Each point is reached from the start by the listed moves, each made once or not at all, plus a little noise. Is the number of moves made odd or even? Then give how often each move was made.
(in the rows, 128 means zero)

Moves:
(1): [179 123 139 114]
(2): [136 171 130 127]
(3): [131 126 185 130]
Start: [125 135  98 144]
Points:
[131 179 100 141] -> odd (0, 1, 0)
[185 172 110 129] -> even (1, 1, 0)
[179 129 167 131] -> even (1, 0, 1)
[129 131 156 145] -> odd (0, 0, 1)

Moves:
(1): [170 141 133 119 124 123 136 128 146]
(2): [113 176 132 135 119 137 123 124 133]
(3): [123 128 187 142 131 108 122 138 110]
(4): [132 121 116 191 124 109 123 115 131]
(5): [129 147 119 139 178 115 112 135 128]
(6): [134 110 145 144 149 192 134 126 127]
Start: [134 136 144 118 125 118 118 149  94]
Points:
[172 172 154 190 127 165 127 127 119] -> even (1, 1, 0, 1, 0, 1)
[137 126 203 220 193 130  98 154  84] -> even (0, 0, 1, 1, 1, 1)
[123 161 153 201 132 174 117 126  98] -> odd (0, 1, 0, 1, 0, 1)
[169 191 145 181 108 105 118 129 123] -> odd (1, 1, 0, 1, 0, 0)
[135 135 143 114 123 120 116 143  88] -> even (0, 0, 0, 0, 0, 0)

Moves:
(1): [190 119 119 112 132 140 117 139 131 100 140 103]
(2): [139 184 115 133 134 139 143 129 124 123 121 116]
(3): [135 147 186 118 139 142 111 136 130 141 125 123]
(4): [151 117 142 181 138 131 138 143 129 138 131 118]
(5): [115 124 127 116 185 130 124 106 111 140 123 142]
(6): [113 123 109 129 116 208 139 116 130 135 117 110]
(7): [132 100 141  97 127 127 203 125 133 132 146 141]
(8): [130 131 114 113 147 137 123 191 133 140 123 124]
(9): [117 131 132 136 135 122 122 118 176 117 124 117]
Start: [134 145 130 113 147 141 103 122 147 136 140 128]
Points:
[212 102 139 115 182 159 162 198 204 122 166  96] -> odd (1, 0, 0, 1, 0, 0, 1, 1, 1)
[154 124 222 136 172 149 161 130 208 155 150 111] -> even (0, 0, 1, 1, 0, 0, 1, 0, 1)
[118 138 112 111 134 221 115 112 151 141 133 108] -> odd (0, 0, 0, 0, 0, 1, 0, 0, 0)
[127 163 195 107 167 155  85 115 201 134 130 112] -> even (0, 0, 1, 0, 0, 0, 0, 0, 1)

Moves:
(1): [188 119 111 112  96 134 133 120 142  97 122 121 142 109 124]
(2): [151 156 135 122 148 110 108 126 131 128 137 130 121 132 132]
(3): [136 117 191 128 126 159 115 125 125 119 131 140 111 129 105]
(4): [127 130 122 167 118 117 112 134 125 131 128 130 119 134 112]
(5): [127 105 115 136 155 135 124 108 140 135 135 127 124 115 123]
(6): [133 153 114 145 115 183 113 118 120 129 153 130 107 131 160]
(7): [132 142 142 144 129 126 170 124 140 134 131 135 118 117 122]
(8): [141 113 122 130 135 130 127 172 118 138 128 139 109 117 137]
(9): [127 135 125 115 121 131 116 126 156 148 112 122 118 130 124]
(10): [139 120 132 129 124 126 139 121 109 164 128 122 129 139 120]
(11): [130 112 119 106 104 116 129 125 141 127 191 125 114 135 115]
(12): [136 132 116 116 131 136 129 123 133 140 130 188 157 141 111]
(13): [121 138 133 138 136 136 127 150 146 133 138 104 165 127 127]
(14): [129 123 125 128 145 131 145 125 144 116 124 120 115 176 127]
Start: [137 123 139 123 115 152 113 107 103 143 100 134 140 133 132]
Points:
[155 143 101 144  81 202 100 104 152 204 181 154 139 223 101] -> even (0, 0, 0, 1, 0, 1, 0, 0, 1, 1, 1, 1, 1, 1)
[152  88 101 129 102 146  93  77 137 219 155 181 130 162  69] -> even (0, 0, 0, 1, 1, 0, 0, 0, 1, 1, 1, 1, 0, 0)
[167 177 186 171 130 227  53 113 155 148 125 114  97 199 118] -> odd (0, 1, 1, 1, 0, 1, 0, 0, 1, 0, 0, 0, 1, 1)
[249 118 102 133 105 136 119 123 176 211 175 171 149 124  68] -> odd (1, 1, 0, 1, 1, 0, 1, 1, 1, 1, 1, 1, 1, 0)

Moves:
(1): [162 123 126 118 130 136 137 136 126 129 145 123 124 120 110 129 125 112
 134 146 142 125 139]
(2): [138 173 127 138 118 153 132 131 134 124 106 126 127 135 118 148 123 146
 115 134 124 124 134]
(3): [141 128 146 131 129 116 124 155 130 131 121 113 137 125 132 127 130 124
 134 117 129 132 128]
(4): [136 111 116 142 138 129 124 128 118 127 124 135 130 133 142 123 111 126
 134 143 132 125 133]
(5): [123 148 143 131 149 131 124 113 134 109 146 151 149 125 128 116 107 107
 120 133 125 116 121]
(6): [117 115 142 118 142 166 115 146 128 126 150 124 129 145 147 145 126 117
 128 128 147 125 127]
(7): [120 139 133 130 125 120 158 142 124 125 117 133 147 122 127 142 126 135
 125 131 151 142 127]
(8): [108 114 105 125 134 132 140 162 120 127 130 128 126 140 122 122 134 136
 130 133 112 137 121]
(9): [131 122 116 136 136 139 132 129 160 123 130 133 124 128 134 131 140 136
 125 124 139 123 120]
(10): [108 119 140 131 145 146 145 130 149 162 127 120 113 124 121 148 118 134
 122 116 126 105 138]
(11): [119 128 132 133 120 116 129 124 120 116 149 125 116 150 120 142 120 139
 130 112 133 123 118]
(12): [120 108 132 106 114 127 128 117 130 159 129 167 122 132 127 121 117 119
 144 121 122  99 135]
(13): [133 133 125 116 125 128 119 120 122 115 135 129 147 111 123 128 105 139
 115 132 119 120 122]
(14): [137 132 117 115 150 129 119 118 127 129 120 126 130 152 125 123 137 139
 125 117 146 124 123]
(15): [154 134 126 110 133 107 141 144 112 139 142 117 115 128 150 107 134 122
 143 117 108 138 111]
(16): [116 116 122 128 141 115 125 127 132 141 119 123 124 134 126 165 128 124
 112 131 111 125 127]
(17): [130 121 138 140 127 126 128 129 121 128 132 129 140 118 129 119 147 138
 139 132 131 113 109]
(18): [138 106 136 129 130 127 134 120 115 109 101 157 103 116 126 123 119 155
 135 131 122 135 118]
(19): [119 133 125 118 137 131 124 122 122 120 125 123 134 127 122 146 133 133
 152 126 123 133 135]
(20): [122 129 134 124 146 116 122 113 139 133 129 111 124 150 135 132 103 122
 135 175 128 113 124]
Start: [122 108 139 122 105 103 136 110 135 124 143 142 120 113 131 134 118 131
 140 132 108 149 163]
Points:
[163 156 178 104 156  60 180 127 115  88 136 135 111 136 117 202  55 144
 167 176  97 150 135] -> odd (1, 1, 1, 0, 1, 0, 1, 0, 0, 0, 1, 0, 0, 0, 1, 1, 0, 1, 1, 1)
[170 103 130  64 118  77 186 168  93 134 120 174 108 145 105 176  81 185
 146 118  97 139 127] -> even (1, 1, 1, 0, 0, 0, 1, 1, 0, 0, 1, 1, 1, 1, 1, 1, 0, 1, 0, 0)
[ 67 101 191 112 167 153 145 153 173 186 150 152 130 163 138 190  76 118
 141 174  82  52 143] -> even (0, 1, 1, 0, 1, 1, 0, 1, 0, 1, 0, 1, 0, 0, 0, 1, 1, 0, 0, 1)
[109  45 148  56 200 128 144 100 173 186 133 164  60 169 168 195 100 154
 184 142 105  95 141] -> even (0, 0, 0, 0, 0, 1, 0, 0, 1, 1, 0, 1, 0, 1, 1, 1, 0, 1, 1, 1)
[122  97 164 105 177 115 171  79 131 100 142 171 142  91 114 166   7 136
 166 211 128 110 168] -> odd (1, 0, 0, 1, 1, 0, 1, 0, 0, 1, 0, 0, 1, 0, 0, 0, 0, 1, 1, 1)
[ 90 122 166 132 162  84 208 135 128 130 136 153  98 147 128 189  70 183
 150 167  71 115 102] -> odd (0, 1, 0, 0, 1, 0, 1, 1, 0, 1, 1, 0, 0, 0, 1, 1, 1, 1, 0, 1)
[ 66  96 154 130 128  93 181 131 137 133 172 119 138 133 113 169  69 176
 138 169 113 108 128] -> odd (0, 0, 0, 0, 0, 0, 1, 1, 0, 1, 1, 0, 1, 0, 0, 0, 1, 0, 0, 1)

Moves:
(1): [150 130 111 124 107 137 136 129 130 126 129 120 121 143 113 123 136 129
 124 135 112 124 139 122 133 118 129]
(2): [128 132 134 142 108 119 107 136 115 104 123 128 131 123 128 140 121 124
 104 130 140 153 145 126 127 135 135]
(3): [143 123 147 142 102 125 128 116 149 136 136 110 123 119 127 114 133 122
 124 120 119 128 123 130 111 154 140]
(4): [111 128 129 136 132 124 139 115 102 147 124 130 122 131 138 107 135 131
 126 114 121 121 136 120 131 103 145]
(5): [151 119 130 110 140 136 134 127 114 114 141 131 140 124 110 125 128 129
 111 132 144 134 146 132 134 132 131]
(6): [102 153 131 129 130 151 123 137 138 121 138 135 115 132 120 119 125 138
 126 119 131 136 130 132 115 128 134]
(7): [111 123 128 105 113 130 153 142 127 135 133 132 134 122 119 114 134 138
 126 118 135 125 110 131 126 121 117]
(8): [126 134 130 123 136 126 116 141 140 137 140 116 133 132 128 140 116 116
 117 101 145 130 117 126 135 127 129]
(9): [123 127 154 138 134 124 134 119 137 116 124 158 123 133 127 122 109 139
 122 114 146 121 115 120 135 109 114]
(10): [116 145 137 128 124 122 121 134 143 160 107 112 147 129 120 132 138 125
 124 140 139 119 140 119 132 141 117]
(11): [133 120 124 127 129 132 132 109 121 130 130 125 136 120 127 134 112 123
 126 139 126 125 133 136 130 115 116]
(12): [131 129 127 120 111 129 141 129 124 133 126 129 121 128 126 129 116 135
 117 135 136 121 133 120 144 138 144]
(13): [126 124 127 145 133 152 129 145 149 142 107 122 147 121 140 122 141 139
 112 125 128 114 113 134 126 108 129]
(14): [134 109 133 135 135 135 125 113 127 124 121 136 126 155 118 136 129 151
 104 126 129 141 115 126 120 130 125]
(15): [132 126 129 122 116 145 139 132 129 130 117 122 132 138 129 129 129 135
 139 124 123 112 132 113 120 120 122]
(16): [142 101 114 120 131 136 111 126 137 143 111 131 118 123 116 140 131 114
 134 119 127 142 150 119 148 145 132]
(17): [107 103 135 134 107 120 132 131 153 118 136 126 128 140 131 128 149  95
 129 134 128 141 136 128 128 124 145]
(18): [127 135 105 131 118 121 125 120 135 124 139 128 138 126 140 131 134 151
 136 125 133 122 136 135 136 135 123]
(19): [128 135 142 131 131 140 124 130 132 130 131 124 123 123 120 143 139 140
 138 130 117 127 122 124 142 131 130]
(20): [130 129 127 141 126 132 150 131 134 120 133 119 113 123 131 129 132 136
 123 131 120 130 129 116 132 135 123]
(21): [120 139 113 148 138 127 123 114 117 136 116 132 135 126 118 130 134 127
 140 126 133 129 128 106 122 113 149]
(22): [143 131 129 129 133 133 130 126 120 132 137 124 138 138 136 129 127 124
 145 139 128 144 116 129 135 126 126]
(23): [125 114 132 139 129 114 128 145 111 136 125 130 122 137 103 128 115 134
 131 124 128 121 135 137 133 126 130]
(24): [142 136 124 128 127 141 136 117 142 126 122 122 110 128 129 144 146 132
 137 127 139 138 123 157 135 118 130]
Start: [132 105 140 146 114 144 155 108 150 140 136 143 101 137 110 127 113 116
 138 127 161 118 110 112 131 112 131]
Points:
[111  55 129 142  60 179 188 106 200 182 129 144 109 140  95 127 127 127
 109  82 182  98 115  89 207  50 149] -> even (1, 0, 0, 1, 0, 0, 1, 1, 1, 0, 1, 1, 1, 0, 0, 1, 1, 1, 1, 0, 0, 0, 0, 0)
[113  67 152 203  76 144 223  57 130 167 130 158  96 159  82  90 102 192
 129  85 170  88  98  76 124  67 123] -> odd (0, 0, 1, 1, 0, 0, 1, 0, 1, 0, 1, 0, 0, 1, 1, 0, 0, 1, 0, 1, 1, 0, 1, 0)
[ 87 134 122 170  70 186 187  76 177 182 131 126 101 190  77 128 205 159
 159 128 172 151 110 107 149  60 164] -> even (1, 0, 0, 1, 0, 1, 1, 0, 0, 1, 0, 0, 0, 1, 0, 0, 1, 1, 1, 0, 1, 1, 0, 1)
[156 124 131 184  95 224 187  63 115 112 130 133  68 164  55 152 143 175
 101 123 161 154 151  85 136  56 163] -> even (1, 1, 0, 1, 1, 1, 0, 0, 0, 0, 1, 0, 0, 1, 1, 0, 0, 0, 1, 1, 1, 0, 0, 1)
[111  88 131 139 102 218 198 106 168 198 116 132 118 132  70 124 145 201
  78 119 184 113 138  91 183 108 133] -> odd (0, 0, 0, 1, 1, 1, 1, 0, 0, 1, 1, 1, 1, 1, 0, 1, 0, 1, 1, 1, 0, 0, 0, 0)
[ 70 122 125 193  72 143 185  95 109 176 116 144 104 149  61 120 103 190
  86 119 197 125 143  80 140  98 153] -> even (0, 1, 0, 1, 0, 1, 1, 0, 0, 1, 1, 1, 0, 1, 0, 0, 0, 1, 0, 1, 1, 0, 1, 0)
[198  72 103 162  38 161 184 117 133 143 143 114 109 140  42 122 130 146
 136 118 174 146 162  72 153 138 151] -> even (1, 1, 1, 0, 1, 0, 1, 0, 0, 0, 0, 0, 0, 0, 1, 1, 0, 1, 0, 1, 1, 1, 1, 0)
[ 96  91 168 187   7 207 193 136 224 120 139 120  95 149 104 127 160 184
  81 108 168 138 101  90 118 132 162] -> even (0, 1, 1, 0, 0, 1, 1, 0, 0, 0, 0, 1, 1, 1, 1, 0, 1, 1, 1, 1, 0, 0, 0, 0)
[111  91 138 231  47 174 130 124 243 175  97 100  88 159  65 169 152 135
  76  92 221 161 146 106 155 147 196] -> odd (0, 1, 1, 0, 0, 1, 0, 1, 0, 1, 0, 1, 1, 1, 0, 1, 1, 1, 0, 1, 1, 0, 1, 1)
[ 99  53 203 215  93 172 147 109 209 207  94 149 102 185  77  96 135 120
 108  95 182 141 114  99 137  95 156] -> odd (0, 0, 1, 1, 0, 1, 0, 0, 1, 1, 0, 0, 1, 1, 0, 1, 1, 0, 0, 0, 0, 1, 1, 0)
[153  87 110 193  61 186 204  83 140 125 117 120  97 135  92 132 154 112
  81 146 180 142 164 100 166  45 204] -> odd (1, 1, 0, 1, 1, 0, 0, 0, 0, 0, 1, 1, 1, 0, 0, 0, 1, 0, 0, 1, 1, 0, 0, 1)

Moves:
(1): [151 128 142 136 137 121 152 121 120 118 117 106 129 136 141 117 131 109
 146 128 114 114 110 136 120 132]
(2): [128 132 122 129 128 135 160 138 125 141 136 125 148 119 128 136 136 144
 130 119 127 145 129 127 131 124]
(3): [130 120  90 113 120 140 125 127 113 135 162 145 127 119 124 114 116 121
 124 145 138 118 144 114 149 132]
(4): [113 117 133 121 120 132 130 140 130 117 135 147 135 128 126  94 149 136
 141 120 134 132 134 123 125 107]
(5): [130 117 145 134 118 131 118 122 143 122 129 122 120 124 132 129 119 126
 125 133 109 117 132 128 141 127]
(6): [118 132 128 117 118 107 138 133 119 131 125 102 134 148 131 126 140 129
 114 112 143 129 123 120 127 121]
(7): [107 103 120 112 140 134 141 116 153 114 113 134 129 116 135 139 115 121
 112 119 147 139 119 122 129 123]
(8): [117 128 109 112 135 119 120 128 124 127 124 130 136 126 136 115 134 139
 130 127 115 131 146 128 132 139]
(9): [144 119 122  99 132 117 109 127 119 117 116 123 133 135 134 121 137 126
 137 127 115 142 130 138 124 112]
(10): [105 126 107 126 136 118 136 101 114 152 137 132 133 100 122 118 126 143
 120 138 150 125 130 121 138 120]
(11): [138 122 139 122 140 133 114 118 120 113 131 110 123 126 140 124 120 122
 128 122 115 146 130 112 117 128]
(12): [122 127 160 106 108 133 142 155 107 114 127 138 136 120 136 110 137 142
 120 132 124 120 117 113 138 102]
(13): [130 114 130 134 115 134 138 128 125 120 131  96 129 134 115 131 133 122
 127 145 128 139 131 135 138 142]
(14): [132 128 117 148 133 131 139 137 129 123 132 121 120 122 128 134 124 135
 117 123 127 128 122 140 138 133]
(15): [143 131 129  98 126 151 136 128 131 113 132 119 133 118 147 100 137 114
 100 134 142 129 122 124 144 131]
(16): [134 117 136 129 126 130 133 115 127 125 130 137 127 143 139 132 125 120
 119 133 131 138 139 137 125 145]
(17): [128 146 121 128 151 118 138 105 147 117 122 133 116 132 143 144 127 139
 116 132 124 131 115 113 112 135]
(18): [133 129 124 142 105 124 137 139 140 128 123 134 122 120 130 131 133 133
 133 122 123 132 121 131 106 121]
(19): [124 131 139 117 136 124 134 134 133 111 123 114 135 121 123 126 126 143
 117 122 134 115 127 121 122 108]
(20): [126 122 109 119 135 128 121 114 130 128 132 133 132 121 151 146 145 140
 130 130 147 131 139 109 128 123]
(21): [125 128 121 137 125 150 150 133 122 123 109 136 124 132 126 121 142 126
 125 118 143 135 143 130 123 122]
(22): [126 128 125 130 133 127 128 138 134 135 140 133 126 125 134 123 112 123
 140 136 129 133 131 119 139 130]
(23): [125 132 131 124 129 165 145 111 112 137 130 105 128 151 125 117 119 150
 120 116 135 129 121 142 131 138]
(24): [139 145 123 132 134 108 112 116 121 116 124 134 138 142 129 122 134 124
 151 113 125 141 145 133 113 127]
Start: [125 112 120 124 131 119 134 128 113 139 132 136 111 118 124 138 120 135
 127 139 127 136 125 150 103 131]
Points:
[140  94 203 106 100 149 219 126  77  79 136  82 157 154 137  73 152 173
 142 119 104 146 129 168 106 102] -> even (1, 1, 0, 1, 1, 0, 0, 0, 0, 0, 0, 1, 1, 0, 0, 1, 0, 0, 1, 0, 0, 0, 1, 1)
[119  62  62  75 153 167 210  78  51 114 152  99 149 116 138  52 127 139
 160 121 159 210 157 138 115 101] -> odd (1, 1, 1, 1, 0, 0, 1, 0, 1, 1, 1, 0, 1, 0, 0, 0, 0, 0, 0, 0, 1, 1, 1, 1)
[ 73 100  86   8 152  98 185  94  62 120 110 101 187 106 165 105 161 231
 100  87 177 179 146 116 109  60] -> odd (0, 1, 0, 0, 0, 1, 1, 1, 1, 1, 0, 1, 0, 0, 0, 0, 0, 0, 1, 1, 0, 0, 1, 1)
[181  94  93 105 104 117 119 114 126  83 125  92 115 111 162 128 157 132
 122 142 116 171 144 164 111 125] -> even (0, 0, 0, 0, 1, 0, 0, 0, 1, 0, 0, 0, 1, 1, 1, 0, 0, 1, 0, 1, 0, 0, 0, 1)
[117  67   7  40 166 140 204  66 110  56 142 134 148  66 194  84 174 179
  79 123 191 231 189 104  90 100] -> even (0, 1, 1, 1, 0, 0, 1, 1, 1, 1, 1, 0, 1, 1, 1, 1, 1, 1, 1, 1, 1, 0, 0, 1)
[ 76  73  88  86 114  96 206 124 121  97  97 107 104  89 160 116 133 177
  78 138 137 174 122 125 122  94] -> odd (0, 0, 0, 0, 1, 1, 1, 1, 1, 1, 0, 1, 1, 1, 0, 0, 1, 1, 0, 0, 1, 1, 0, 0)
[165 108 127  19 142 112 198 143  49  56 107  46 175 125 203  66 196 149
 129 113 133 199 156 102 108  78] -> even (1, 1, 0, 0, 0, 1, 0, 1, 1, 0, 1, 1, 1, 0, 1, 0, 0, 0, 1, 1, 1, 1, 0, 1)
[116  55  67  32 148 186 202  80  88 101 130  71 130  90 152  44 105 138
  84 163 159 141 149 145 167 120] -> odd (1, 0, 1, 0, 1, 0, 1, 1, 1, 1, 0, 0, 1, 0, 1, 0, 0, 0, 1, 0, 1, 1, 1, 0)
